Every row gives one point. The window is the flat piece filled in between its corners: a triangle in 3 columns, a solid with four corners in 4, and so on. A path goes straight from each point to the next, and from the last back to the first. List the points from which the path goes on through the window.

Window (4 x 4)
|   8 |  38 |  -9 |  45 |
|  72 |  36 |  -9 |  10 |
| -73 | -38 |  72 |  -5 |
| -84 | -17 |  27 | -30 |
Path:
(1): | -33 | -43 |  19 | -22 |
(2): |  67 | -28 | -28 |  33 |
(3): | -42 |  60 |  23 | -27 |
(4): |  49 |  38 |  81 | -49 |
(5): |  39 |  20 | -48 |  35 |
(6): |   9 | -15 | -22 |   0 |
(7): | -39 |  50 |  12 |  24 |
(8): | -13 |  31 |  43 |  10 |
(9): |  25 | -35 | -34 |  51 |
(10): |  29 | -31 |  -7 |  53 |
(11): |  10 |  49 |  27 | -38 |
(12): |  28 |  48 |  91 | -36 |
(13): | -60 | -33 | -68 |  19 |
(14): |  34 | -23 | -26 |  -4 |
(15): | -34 |  64 |  55 |  -3 |
(16): | -78 |  13 |  42 |  17 |
Through the window after points: 4, 10, 12, 14

Window (6 x 6)
|  12 |  24 |   6 | -48 |  -5 |  36 |
| -65 |  23 | -79 |  31 | -95 |  36 |
|  26 |   4 |   7 |   1 | -19 | -10 |
|  78 |  24 | -26 | -30 |  -1 |  28 |
|  47 | -54 |  27 |  14 |  29 |  31 |
|   7 |  37 |  32 |   8 |  69 |  24 |
Path:
(1): |  37 |  12 | -21 |   0 |  32 |  16 |
(2): |  51 |  22 |  33 | -37 | -57 |  62 |
(3): |  25 |  33 |  31 |  31 | -26 |  60 |
(4): |  -1 |  13 | -10 |  -3 |  37 |  14 |
(5): | -12 |  -3 | -39 |   5 | -18 |  16 |
(6): | -14 |  47 |   0 |  14 | -36 |  37 |
(7): |  52 |  19 |  21 | -45 | -43 |  57 |
(8): |   7 |  26 | -32 |  -8 |  59 |  -2 |
Through the window after points: 1, 3, 5, 7

Window (8 x 8)
| -42 | -11 | -76 | -16 | -27 |  45 | -58 |  23 |
| -49 | -20 |  50 | -16 |   6 |  22 | -48 |  15 |
|  13 | -13 |  -2 |  12 |   6 |  42 | -42 |  13 |
|  -7 |   1 |  69 |  28 | -17 |   0 |  10 |  49 |
|   0 |  23 |  14 |  34 | -33 |  30 |  -2 | -26 |
|  -1 | -54 |   3 |   6 | -45 |  -3 | -20 | -13 |
|  11 |  92 | -83 |   5 |  50 |  -1 |  35 |  -1 |
| -38 | -17 | -89 |  19 |  17 |  37 |  39 |   3 |
Path:
(1): |  21 | -82 |  22 | -13 | -59 |  95 |   0 | -53 |
(2): |  14 |  16 | -17 |   0 | -24 |  32 |  19 |  12 |
(3): |  -8 |  -2 | -11 |  34 |   3 |  21 | -17 |   4 |
(4): | -13 |   2 | -73 |  52 | -17 |  -7 | -29 | -14 |
(5): | -30 |   0 |  -5 | -26 |  10 |  71 |  45 |  16 |
(6): |   0 |  33 |  46 | -50 |   5 |  34 |  15 |  16 |
(7): |  -9 | -27 | -39 |  39 | -11 |  16 | -31 |  -4 |
(8): | -33 |  -8 |  -3 |  28 | -14 | -50 | -39 |  38 |
Through the window after points: 4, 6

Window (9 x 9)
|  -5 | -20 | -58 |  36 | -27 |   0 |  37 | -27 |  -9 |
|  53 |  25 |   4 |  39 |  21 |  14 |  51 |   0 |  -9 |
|  41 |  27 | -32 |  15 | -18 |  56 |  -2 |   7 |  -2 |
|  -1 |  83 |  26 | -41 |  33 |  -6 |  17 |   2 | -30 |
|   4 | -61 | -50 | -37 |  18 | -64 |  26 |  50 |  15 |
| -32 |  36 |  52 | -33 |  69 |  21 |   6 |   2 |  35 |
|  30 |  -7 | -95 |  75 |  38 |  20 |   5 |  -6 | -27 |
|  36 | -69 | -75 |  40 | -22 |  47 |  38 |  -2 | -79 |
|  24 |  24 |  63 | -73 |  28 | -15 | -21 | -47 |   7 |
Path:
(1): |  68 |  34 | -66 | -30 |  39 |  25 |  35 |   1 |  27 |
(2): | -30 |  25 |  55 |  12 |  19 | -21 |   2 |  12 | -58 |
(3): |   1 | -26 |  14 |  59 |   8 |   5 |   1 |   0 |   2 |
(4): |  43 |  45 | -54 | -56 |  57 |  10 |  44 |   0 | -15 |
(5): |  23 |  13 | -25 | -53 |   0 |  -2 |  27 | -51 |   9 |
(6): |   9 |  25 |  26 |  -5 |  39 | -18 |  -9 |  22 |   1 |
(7): |  -6 |   3 |  13 |  22 | -26 |  -9 |  13 |   9 |  -8 |
(8): |  38 |  33 | -44 |   2 |  42 |  18 |  49 | -24 | -22 |
Through the window after points: 3, 7

Window (11 x 11)
| -53 | -23 | -13 |  15 | -32 |  10 |  61 |  69 | -66 | -72 |  -6 |
|  10 |  14 |  21 | -17 | -12 | -42 | -19 | -21 | -22 |  39 |  17 |
|  13 | -22 |   6 |  -1 |   8 | -18 |  33 |  30 |  -8 |  12 |  47 |
| -89 |  22 |  52 |  31 |   1 |  10 | -51 | -14 |  25 | -27 |   6 |
|  42 |  21 |  41 | -95 | -16 | -21 |   9 | -39 |  35 | -33 |  -7 |
|  12 |   6 | -13 | -11 | -46 |  36 |  16 |  48 | -31 |   1 |  21 |
|   6 |  12 |  15 |  -8 |  30 |   5 |  34 |   9 | -11 |  35 |  -1 |
| -43 | -17 | -21 | -33 | -13 |  36 |  -4 | -51 |  71 |  44 | -17 |
|  26 | -26 |  -6 |  19 | -23 |  10 | -17 |  16 |   6 |  33 | -19 |
|  22 |  48 |   1 |  23 |  13 | -52 |  -4 | -16 |  -3 |  -8 |  25 |
|  24 |  -9 |  23 |  -1 | -12 |  22 |  -9 | -50 |  -5 |  23 |  19 |
Path:
(1): |   8 |  29 | -21 | -45 |  19 |  22 | -43 | -52 |   4 |   6 |   4 |
(2): | -30 | -37 | -18 |   3 |  39 |  34 | -19 |  45 |  -4 | -29 |  20 |
(3): |   0 |  20 |  14 |   2 | -39 | -22 |  29 |   2 | -28 |   1 |  -1 |
(4): |  10 |  23 |   9 |  20 | -58 |   2 |  46 |  18 | -15 |  -6 |  50 |
(5): | -17 | -26 |  -9 |  -5 |  21 |   6 |  -5 |  24 | -20 |  14 | -11 |
(6): |  -4 | -12 | -18 | -35 |   2 |  10 |  -7 |  18 | -20 |  -5 |  30 |
(7): |  36 |  44 |  37 |  43 | -50 |  -5 |  31 |  -7 |   6 |  14 | -10 |
(8): |  11 |  -7 |  56 |   4 | -55 |   2 |  19 | -12 |   8 |  47 |  10 |
(9): |   7 |  17 |  -5 | -13 |  16 | -27 | -24 | -23 | -20 |   7 |  17 |
(10): |   2 | -14 | -32 | -40 |   7 |  -5 | -30 | -15 |   5 |  31 |  18 |
(11): |  -7 |   7 |  24 |  -2 | -10 |   1 |  17 | -14 |   9 |  24 |  -3 |
(12): |  -5 | -18 |  59 |  11 | -59 | -27 |  39 |  37 |  21 |  25 |  12 |
Through the window after points: 2, 6, 8, 10

Window (12 x 12)
|   3 |  -8 |   0 | -50 |  62 |  -3 |  46 |  51 |  25 | -35 | -29 |  35 |
| -33 |  -4 |  52 | -37 |  18 |  49 | -21 |  30 | -47 |  45 | -21 | -15 |
| -29 | -21 | -59 |  69 | -10 | -11 |  -4 | -17 | -12 |   0 | -10 | -25 |
|  -6 |  39 |  38 |   2 |  42 | -19 | -83 |  31 |   1 |  -4 | -20 | -10 |
|  35 | -36 |  17 | -55 |  63 |  -2 |  -1 |   0 | -40 | -20 |  68 | -25 |
|  72 |  71 | -25 |  15 | -23 |  10 | -63 |  54 |  37 | -12 | -41 | -19 |
|  13 |  -8 |  40 |  54 |  -2 |  -4 |   4 | -12 | -62 | -40 | -28 | -31 |
| -51 |  53 | -67 |  37 |  -2 |  23 | -11 |  37 |  -3 | -24 |   9 | -40 |
| -11 | -18 |  12 | -43 |  52 |  95 | -19 | -54 | -95 | -37 |  30 |  53 |
|   3 |  42 |  66 | -29 |  -4 |  38 | -41 | -14 | -14 | -10 |  24 |  46 |
| -48 |  35 | -50 | -25 |   1 |   7 | -21 | -41 |  34 | -69 | -29 | -17 |
| -21 |  -3 |  50 |  10 |  46 |  65 | -18 | -63 |  46 | -64 |   9 |   1 |
Path:
(1): |  13 | -31 |   4 |  16 | -10 |  45 | -14 |  23 |   2 | -40 | -19 |  -9 |
(2): | -10 | -47 |  42 | -27 |  -9 |  27 | -84 |  39 | -25 | -40 |  29 |  -7 |
(3): |  -4 |  41 | -16 |  18 |  18 |  19 | -12 | -15 |  -9 |  -7 | -10 | -17 |
(4): |  17 |  54 |  49 |  40 |  27 |  23 |  19 | -21 | -21 |  55 | -29 |  17 |
(5): | -21 |  -4 |  -7 | -11 |   8 |  11 | -43 |  18 |  -8 | -53 | -15 | -13 |
(6): |  11 | -32 | -29 | -15 |   8 |  55 | -66 |  20 | -32 | -58 |  -9 |  13 |
(7): |  -7 |  38 |  35 |  -2 |  46 |  -5 |  25 | -36 |  -1 | -14 |  32 |  -8 |
(8): |  37 |  51 |  49 | -32 |  65 |  27 |  15 | -33 | -16 |  -3 | -14 |  38 |
(9): | -20 | -25 | -27 | -17 |   6 |  17 | -22 |  47 |  10 | -48 |  -1 |  -7 |
(10): | -60 | -45 | -17 | -41 |  21 |  22 | -15 |  27 | -10 | -76 | -18 | -30 |
(11): |  16 |  20 | -14 |  21 |  24 |  20 |  14 | -18 | -19 |  10 |  11 |  21 |
(12): | -34 |  33 |  16 | -47 |  70 |  59 |  24 | -31 | -75 |  -4 |   1 |  16 |
(13): |  -2 | -44 |  22 |  18 |  -8 |  23 | -54 | -14 |  -4 | -49 |  18 |  16 |
(14): | -83 | -92 |  12 | -36 |  32 |  76 | -16 | -16 | -37 | -81 |  53 |  31 |
(15): |  39 |  71 |  11 | -25 |  30 |  -8 | -11 |   9 |  11 |   1 | -38 | -15 |
(16): | -16 |  94 | -56 |  -5 |  64 | -33 | -45 | -26 | -36 |  27 |  -5 | -11 |
Through the window after points: 8

Window (14 x 14)
| -57 | -50 | -19 | -11 |  58 | -36 | -30 |  14 |   8 |  22 |  30 |   6 | -13 |  45 |
|  11 | -71 | -39 | -72 |  -5 | -49 | -13 |   1 |  -4 |  10 |  19 |  -2 | -31 |  26 |
|   0 | -14 |  -8 |  37 | -11 |  11 |  -9 | -20 | -52 |  16 | -33 | -33 |  42 |  39 |
|   3 |   0 | -59 |  33 | -33 |  49 |  11 |  22 | -10 |  31 | -26 |   8 | -11 |  42 |
| -17 | -41 |  -5 | -52 | -36 | -16 | -89 |   4 |  -9 |  -3 |  60 |  33 | -23 |  34 |
| -18 |  32 |  30 |  -4 | -30 |  37 |  34 | -29 |  57 | -25 |   8 |  -9 |  51 | -39 |
| -20 |  10 | -46 |  10 |  -5 |  15 |   5 |   9 | -36 |  32 | -18 |  18 |  53 | -41 |
| -26 |  11 |  -8 | -27 | -33 |  53 |  55 |  -7 |   2 | -12 | -17 |  41 |  95 |  22 |
|  -3 | -30 | -90 |  66 |  -6 |  41 |  12 | -14 | -57 | -41 | -20 |  10 |  25 |  17 |
|  14 |  22 | -56 |  63 | -60 |  -6 |  41 |  -6 |   3 |  -1 |  -7 |  37 |  89 |  19 |
|  24 | -13 | -30 |  12 | -29 |  38 |  18 |  46 | -17 |  -6 |  43 | -14 |  60 |  15 |
| -55 |  37 |  46 | -69 | -12 | -45 |  -4 |  -3 | -33 | -22 |  81 |  -6 | -50 |  20 |
|   8 |  90 |  34 | -84 |  12 |  12 |   0 | -52 |  26 | -13 |  82 |  10 |  28 |   9 |
|  13 |  18 |  91 | -67 |  32 | -22 |  -7 |  -6 |   1 | -13 |  61 |  47 | -36 |   2 |
Path:
(1): |   1 | -13 |   0 |   4 | -78 |  18 |  37 | -49 |  20 |  32 |  39 |  26 |  38 |   3 |
(2): | -22 |  26 | -20 | -23 |  41 |   9 | -14 |  38 | -10 | -47 | -24 |  -9 |  25 |  11 |
(3): | -21 |  54 | -17 | -29 | -17 |   5 |   6 |  40 |  15 | -44 | -47 |  11 |   2 |  20 |
(4): |   0 | -77 | -44 |  50 | -15 |  14 |  -3 | -30 | -54 |  41 |  49 |  14 |  44 |   0 |
(5): | -10 | -18 | -13 |   4 |   3 |   7 |  43 | -41 | -14 |  32 |  38 |   1 |  26 |   2 |
(6): |  -8 |  17 | -25 |  -3 | -15 |  12 | -27 |  44 |   0 | -55 | -22 |  14 |  10 |  28 |
(7): |  -8 | -18 | -18 | -72 | -37 | -46 | -37 |  44 |  31 | -35 |  -4 | -28 |  30 |  14 |
(8): |   4 | -39 | -28 | -27 |   2 |  -4 |  18 | -26 | -23 |  22 |  28 |  25 | -12 |  24 |
(9): | -23 | -19 |  10 |  19 |   4 |  23 |  27 |  -6 | -16 |  19 |  62 |  -8 |  -9 |  -5 |
(10): |  -1 |  21 | -10 | -66 | -14 | -13 | -37 |   8 |  -4 | -31 | -10 |  11 |  25 |  38 |
(11): |  49 |  57 | -38 |   4 |  23 |   9 |   6 |  61 |  30 | -61 | -19 |  35 |  15 |  -2 |
(12): | -18 |  -2 |  24 | -15 | -27 |  -6 |  10 | -43 | -19 |  22 |  44 |  16 |  32 |  20 |
Through the window after points: 1, 7, 11

Window (14 x 14)
| -52 |  39 |   9 |  64 |  48 | -55 |  19 | -44 |   1 | -13 | -47 |  -6 | -35 | -46 |
|  17 | -43 |   4 | -26 | -12 |  46 | -22 | -60 | -51 |  75 | -14 |  39 |   8 |   3 |
| -13 |  12 | -75 |  36 |  25 |  -8 |  -3 |  -4 | -42 |  -3 |  50 |  46 | -25 |  24 |
|  22 |  -7 |  19 |  85 |   4 | -40 |  17 |   8 |  12 | -83 | -76 | -13 | -41 | -75 |
| -25 |  52 |  30 |  36 | -25 | -42 |  41 |  29 | -14 | -32 | -12 | -36 | -27 | -40 |
|  27 |  -3 |   6 | -30 |  31 |  79 | -38 | -63 |  -2 |  24 |   5 |  -4 | -18 |  61 |
|  24 | -17 |  -8 | -29 |  24 |   6 | -68 | -45 | -65 |  17 | -42 | -20 |  40 |  47 |
| -35 |   2 |  18 |  78 |  11 | -45 | -41 |  42 |  28 |   2 | -23 | -14 | -41 | -38 |
|   6 |  -8 |  27 |  30 |  10 |  48 | -23 | -46 | -15 |  16 | -18 |  34 |  76 |  50 |
|  28 |   2 | -12 | -63 |  -4 |  23 | -73 | -81 |   6 |  21 |  20 |  47 |  51 |  20 |
| -24 | -10 | -21 |  46 | -23 | -64 |  32 |  -7 |  36 | -14 | -53 | -11 | -33 |  17 |
| -19 | -13 | -70 |  34 |  15 |  13 |   4 | -30 |   3 |  17 |  32 | -41 |  22 | -23 |
| -47 | -20 |  19 |  21 |  52 | -47 |  44 |  50 |  25 | -50 | -53 |  -5 | -19 | -50 |
| -55 | -43 |  44 |  51 |  -3 | -48 |   2 | -24 |  -9 | -64 |  -4 | -22 | -35 | -24 |
Path:
(1): | -41 |   8 | -56 |  68 | -50 |  41 |   2 |  -1 | -42 | -53 | -63 | -42 | -53 | -35 |
(2): | -48 |  35 |  22 |  67 |   3 |   6 | -54 |  31 |   9 | -22 | -42 |   8 | -16 | -33 |
(3): |  18 | -53 | -24 |  10 |  28 | -65 |  23 | -48 |  11 |  32 |  26 | -29 | -21 |   1 |
(4): |   7 | -16 |  12 |  19 |  13 |  -8 |  -3 | -22 |   0 |  12 |  -6 | -14 |  -6 |  14 |
(5): | -43 |  -8 | -46 |   0 |  43 |  22 | -42 | -27 |  -5 | -35 | -44 |  60 |   5 | -36 |
(6): | -64 |  24 | -30 |  32 | -25 |   2 |  -8 | -26 | -52 | -62 | -95 |  68 |   6 |  22 |
(7): |  -4 | -13 |   5 |  38 |  21 | -26 |  13 |  -9 |   6 |  11 |   6 | -30 | -27 | -16 |
(8): |   7 |   1 |  26 |  44 |  23 | -46 |   4 |   0 |  12 | -28 | -20 |   6 | -12 | -30 |
Through the window after points: 2, 8

Window (14 x 14)
|  37 |   4 |   3 | -25 |  24 |   0 | -50 | -77 |  22 |  21 |  51 |  -5 |  23 | -34 |
| -60 | -28 |  69 | -17 | -28 |  10 |  45 |  53 |  20 |  28 |  23 | -10 |  26 |  46 |
|  41 |  32 |   1 |  44 |  49 |  -3 |  34 | -18 | -42 |  14 |  15 |  11 | -78 | -39 |
|  40 |  15 |  20 |  22 |   6 |  10 |  -1 | -27 |  75 | -29 | -49 | -27 |  12 |  44 |
|  31 |  11 | -16 |  19 | -24 |   1 | -58 |  -5 |  32 | -69 |  48 | -47 |  14 |   3 |
|   9 |  32 |   1 | -36 | -18 | -25 |  -2 | -69 |  28 |  -2 |  45 |  -1 |  42 |  59 |
|  29 |   2 | -53 |   3 | -23 |  19 |  10 |  42 | -24 |   9 |   2 | -21 | -47 | -19 |
| -19 | -39 | -11 |  -5 |  48 |  78 |  33 | -28 |  91 | -41 |  25 |  27 | -11 |  17 |
|  43 |   4 |  14 | -29 |  13 | -17 |   2 | -37 |  29 | -48 | -20 |  28 |   3 |  -8 |
|  17 | -49 | -29 |  44 |  58 |  20 |  -6 |   3 | -44 | -23 |  -2 |  53 |  77 |   0 |
|  27 |  50 |  35 | -42 | -39 |  39 | -14 | -68 | -19 | -38 | -63 |  18 |  53 |  57 |
|   0 |  23 |   0 |  83 | -48 |  -8 |  56 | -64 |  -6 |  10 | -29 |  34 | -65 |   4 |
|  16 |  50 |  54 | -10 |  35 |  19 |  11 |  14 |  87 |  10 |   4 |  30 |  36 |  -9 |
| -95 | -20 |  -6 |  17 |  68 |  24 |  -2 | -32 | -19 |  -8 | -35 |  71 |  55 |  19 |
Path:
(1): |  -3 |  17 |  17 |   7 |  10 |  14 |  25 | -15 |  42 | -16 |   0 |   6 |  36 |  -3 |
(2): |  18 |   3 |  13 | -14 |  22 |  29 | -11 | -10 |  32 |   3 |  14 |  25 |  -2 |  14 |
(3): |   5 |  -1 |  -4 |  20 |   4 |  11 | -22 | -17 |  10 | -15 |   1 |  18 |   0 |  24 |
(4): |   4 |  27 |  -3 |  16 | -13 |   4 |  24 | -16 |  23 | -29 |  15 | -21 |   9 | -28 |
(5): |   7 |  22 |  23 |  15 |  -9 |  10 |  29 | -12 |  26 | -13 |  34 | -10 |  30 | -14 |
(6): |  -3 |   1 |   7 | -10 |  -2 |  -3 | -12 | -21 |  19 |  -2 |  -2 |  11 |  -3 |  49 |
(7): |  -1 |  -8 |  17 |   0 |  39 |  24 | -26 |   8 |  48 |   2 | -10 |  41 | -40 |  31 |
(8): |  -2 |  19 |  16 |  -5 |   0 |  29 |  49 | -26 |  38 | -21 |  16 |  -1 |  60 | -10 |
(9): |  11 |  27 |  24 |   4 |   7 |  43 |  19 | -42 |  27 | -11 |   9 | -33 |  31 | -11 |
(10): |  45 |   5 |  -1 |  -3 | -10 | -29 |  -9 |  -5 |   2 | -13 |  -7 |  46 | -17 |  43 |
(11): |  33 | -22 |  26 |   3 |  -4 |  57 | -27 | -60 |  21 |  10 | -15 |  66 | -15 |  86 |
(12): |   3 |  38 | -10 |  10 |  15 | -39 |  42 |   1 |  42 | -60 | -15 | -50 |  23 | -61 |
(13): | -20 |   4 | -11 |   1 |   0 |  10 |  35 | -90 |  25 | -52 | -16 |  -6 |  18 | -35 |
(14): |  44 | -13 |  -1 |  -2 |  21 |  19 | -53 |  45 | -10 |  31 |  43 |  21 | -13 |  54 |
(15): |  23 |   5 |  14 |  11 |  17 |  14 |   2 | -28 |  19 |   7 |  -3 |  38 | -37 |  16 |
(16): |  -7 |  -7 | -11 | -26 |  28 |  21 |  43 |  -8 |  25 | -47 |  -5 | -19 |  77 | -21 |
Through the window after points: 1, 3, 5, 7, 11

Window (14 x 14)
|  24 | -79 | -38 |  11 | -40 | -36 |  23 | -20 | -15 |   2 | -20 | -26 |  23 |   9 |
|  -1 |  53 | -10 |  -8 |  -5 | -15 |  30 |  49 |  50 | -17 | -34 | -10 | -18 |  -3 |
| -25 | -37 |  22 |   9 |  33 | -13 |   4 |  15 |   4 |  -4 |  15 | -17 |  26 | -28 |
|  65 |  11 |  52 |  22 | -15 |  68 |  -2 |  26 | -19 | -29 |  31 |  -9 |   2 | -10 |
|  56 | -29 |   6 |  -5 | -41 | -20 |  36 |  34 |  -7 |  43 |  66 |  95 |  -9 | -56 |
|  39 |  43 | -12 | -47 | -11 |   0 | -22 |  23 |  28 | -17 |  25 | -35 |  28 |   0 |
|  49 |   6 |  17 |  19 |  -5 |  21 |  -9 |  36 |   1 |  31 |  38 |  28 | -45 |  17 |
| -10 |   3 | -61 |  42 |  14 |  -4 |  38 | -12 | -62 |  -7 | -50 | -14 |  -9 |  34 |
|  29 |  37 | -11 |  42 |  24 | -14 | -26 |  21 |  55 | -52 | -51 |  63 | -30 | -19 |
|   7 | -42 | -41 |  52 |  49 | -15 |  30 | -26 |  10 | -55 |  -7 | -33 | -21 |  -7 |
| -47 |  -5 |  -4 |  30 |   2 | -22 |  26 | -36 |  -5 |  -4 |  -1 |  24 | -43 | -12 |
|  21 | -19 |  -9 |   2 |   5 |  25 |  23 | -15 |  16 |  25 |  -2 |   0 |  15 | -17 |
| -48 |   0 |  -5 |  30 |  15 |  57 |  -1 |  10 |  29 | -34 |  45 | -16 |   8 |  48 |
|  11 |  21 | -31 |  91 |  15 |  -6 |  -6 |   6 |  24 | -22 |   9 | -30 | -19 | -33 |
Path:
(1): | 35 | -1 | -3 | 23 |  3 | -2 | 34 |  3 | 25 | 34 | 27 |  5 | 17 | 15 |
(2): |   6 | -19 |  -4 |   1 |  -1 |  27 |  -6 |   6 |  -7 | -13 |  -4 |  13 | -20 | -35 |
(3): |   5 | -30 | -19 |   0 | -32 |  26 | -15 |  23 |  -4 | -10 |  19 | -12 | -11 | -32 |
(4): |  22 |   0 |   3 |  25 |  10 |  -7 |  28 |   5 |   8 | -11 |   5 |  14 |   6 |  -9 |
(5): |  30 |   8 |  35 |  13 |  56 | -18 |  17 |  -3 |  30 |  -7 |  13 | -42 |  37 |  53 |
(6): |  -5 |  -2 | -58 |  40 | -37 |  37 |   1 |  10 | -30 | -19 | -27 |  17 | -45 | -35 |
(7): | -18 | -35 | -67 |  18 |  12 |  32 | -26 |   9 |  12 | -62 | -19 |  15 | -40 |  -2 |
(8): |  26 |   8 |  39 |  40 |  -6 | -22 |  52 |  -1 |  -2 |  40 |  16 |  -7 |  19 |  -3 |
(9): |  35 |  -9 |  -9 |  30 |  -6 | -35 |  35 |   0 |  20 |   0 |   5 |   9 |  -8 |   4 |
(10): | -62 |   1 | -47 |  10 |  40 |  37 | -23 |   5 |  -9 | -27 | -16 | -12 | -27 | -25 |
(11): |  12 | -29 | -22 |  11 | -10 |  14 |  27 |  23 | -27 |  22 |  24 |  -4 | -20 | -35 |
(12): |  28 |  21 |  32 |  11 |   7 | -14 |   4 | -15 |  65 | -42 |  14 |  16 |  37 |  37 |
Through the window after points: 1
